Each row is a point. The last column is the point's height on a tilted bowl or saddle (a function of degree 2), plus a little noise. Along how many of its main directions does it bend up, bend down or stay straight?

Points:
array([[-0.17, -0.48,  0.32,  0.47],
       [ 0.10, -0.03, -0.02,  0.03],
       [-0.27,  0.36,  0.50,  0.03],
       [ 0.22, -0.18, -0.12,  0.04],
       [ 0.46,  0.26, -0.60,  0.42],
       [-0.10, -0.30,  0.03,  0.21],
       [ 0.20,  0.42, -0.50, -0.09],
       [-0.20,  0.13, -0.01, -0.03],
       [-0.11, -0.45,  0.40,  0.41],
       [ 0.05, -0.12, -0.02,  0.05],
       [ 0.79,  0.41,  0.12,  0.81],
       [ 0.02,  0.45, -0.02, -0.28],
       [-0.05, -0.20,  0.11,  0.14],
       [ 0.36,  0.19, -0.43,  0.18],
       [ 0.33,  0.05, -0.21,  0.12],
       [ 0.11, -0.09, -0.12,  0.01],
       [ 0.38,  0.19, -0.15,  0.16]])
Directions: 1 up, 1 down, 1 straight

Points:
array([[ 0.04,  0.31,  0.26, -0.20, -0.05],
       [-0.12,  0.09,  0.49,  0.44, -0.24],
       [-0.13, -0.09,  0.03, -0.16,  0.08],
       [ 0.27, -0.26, -0.11,  0.09,  0.06],
       [ 0.28, -0.02,  0.12,  0.31,  0.04],
       [ 0.05,  0.08, -0.02, -0.03,  0.09],
       [-0.14, -0.05, -0.29,  0.17, -0.09],
       [ 0.60, -0.27, -0.17, -0.25, -0.23],
       [ 0.13, -0.02, -0.21,  0.21,  0.00],
       [-0.12,  0.68, -0.35,  0.40, -0.78],
       [ 0.22,  0.23, -0.03,  0.04,  0.00],
       [-0.13,  0.34,  0.35,  0.24, -0.24],
       [-0.29, -0.86, -0.16,  0.07, -0.53],
       [-0.33, -0.62, -0.16, -0.10, -0.31],
       [ 0.16,  0.84, -0.06,  0.40, -0.86],
       [ 0.03, -0.09, -0.20,  0.32, -0.04],
       [-0.32,  0.34, -0.10, -0.16, -0.24],
       [ 0.47, -0.02,  0.16,  0.26, -0.01],
       [-0.13, -0.40, -0.02,  0.05,  0.01],
       [ 0.37,  0.38, -0.36,  0.04, -0.30],
       [ 0.25, -0.33,  0.21, -0.23,  0.08],
       [ 0.20,  0.10,  0.24,  0.27,  0.02],
       [-0.30, -0.21, -0.28, -0.46, -0.24],
       [ 0.20, -0.80,  0.27, -0.03, -0.18],
       [ 0.01,  0.19,  0.38, -0.21, -0.01],
       [ 0.17,  0.37, -0.24, -0.46, -0.26]])
Directions: 0 up, 4 down, 0 straight

Points:
array([[ 0.41,  0.34, -0.29,  0.13, -0.03,  0.46,  0.30],
       [ 0.65, -0.17, -0.26, -0.02,  0.25,  0.11, -0.20],
       [ 0.38,  0.31, -0.08, -0.16, -0.28, -0.14,  0.23],
       [-0.02, -0.28, -0.48, -0.04,  0.14,  0.30, -0.28],
       [-0.07, -0.05,  0.04, -0.42,  0.27, -0.03,  0.13],
       [-0.15, -0.33, -0.25, -0.18,  0.30, -0.31,  0.00],
       [ 0.26, -0.07,  0.27,  0.39, -0.26, -0.17,  0.41],
       [ 0.20,  0.17, -0.15,  0.57, -0.05, -0.03,  0.14],
       [ 0.37,  0.16, -0.18, -0.36, -0.29,  0.30,  0.26],
       [-0.37,  0.49,  0.38, -0.06, -0.11,  0.07,  0.10],
       [ 0.19,  0.10,  0.59,  0.29, -0.15, -0.38,  0.70],
       [-0.10, -0.37, -0.28, -0.10, -0.14,  0.19, -0.23],
       [-0.07, -0.25, -0.25,  0.17, -0.52, -0.22,  0.06],
       [ 0.11,  0.14,  0.31, -0.07, -0.29,  0.04,  0.31],
       [ 0.66,  0.12,  0.32,  0.46, -0.12,  0.34,  0.59],
       [ 0.31, -0.38, -0.22,  0.10, -0.17,  0.20, -0.47],
       [ 0.63, -0.37, -0.06, -0.31, -0.10,  0.06, -0.18],
       [ 0.24,  0.06,  0.09,  0.42, -0.28,  0.34,  0.20],
       [-0.03,  0.09,  0.39,  0.26, -0.13,  0.37,  0.27],
       [-0.05, -0.28, -0.06,  0.47, -0.04,  0.18, -0.05],
       [-0.55, -0.33, -1.01, -0.24,  0.18,  0.11,  0.38],
       [-0.21,  0.07,  0.49,  0.15,  0.18,  0.24,  0.29],
       [ 0.38,  0.00,  0.00, -0.32,  0.17,  0.40,  0.12],
       [ 0.38,  0.00,  0.26,  0.01, -0.03,  0.16,  0.19],
       [-0.06,  0.34,  0.63, -0.28,  0.36,  0.50,  0.59],
       [-0.45, -0.19,  0.44, -0.11,  0.10,  0.12,  0.33],
       [ 0.11,  0.02, -0.08, -0.05,  0.03, -0.16, -0.09],
       [-0.06, -0.14, -0.95,  0.13, -0.13,  0.24, -0.24],
       [ 0.01,  0.73,  0.21,  0.03, -0.70, -0.69,  0.14],
       [ 0.02,  0.59, -0.01,  0.00, -0.41,  0.13,  0.38],
       [ 0.44,  0.39, -0.34, -0.17,  0.09, -0.62, -0.23],
       [ 0.29, -0.40,  0.13,  0.19, -0.06,  0.04, -0.10],
       [-0.26, -0.15,  0.13, -0.14, -0.30, -0.03,  0.17],
       [-0.12, -0.05,  0.06, -0.07, -0.17,  0.26,  0.04],
       [-0.22,  0.01, -0.34,  0.37, -0.40,  0.03,  0.06],
       [-0.08, -0.09, -0.29,  0.25, -0.62,  0.41,  0.12],
       [ 0.31,  0.43,  0.50,  0.22,  0.25,  0.10,  0.64],
       [-0.49,  0.05, -0.40, -0.12, -0.07, -0.07, -0.03],
       [ 0.34,  0.17, -0.06, -0.18, -0.21,  0.02,  0.14],
       [ 0.10, -0.09, -0.02,  0.14, -0.25,  0.21, -0.05]])
Directions: 4 up, 1 down, 1 straight
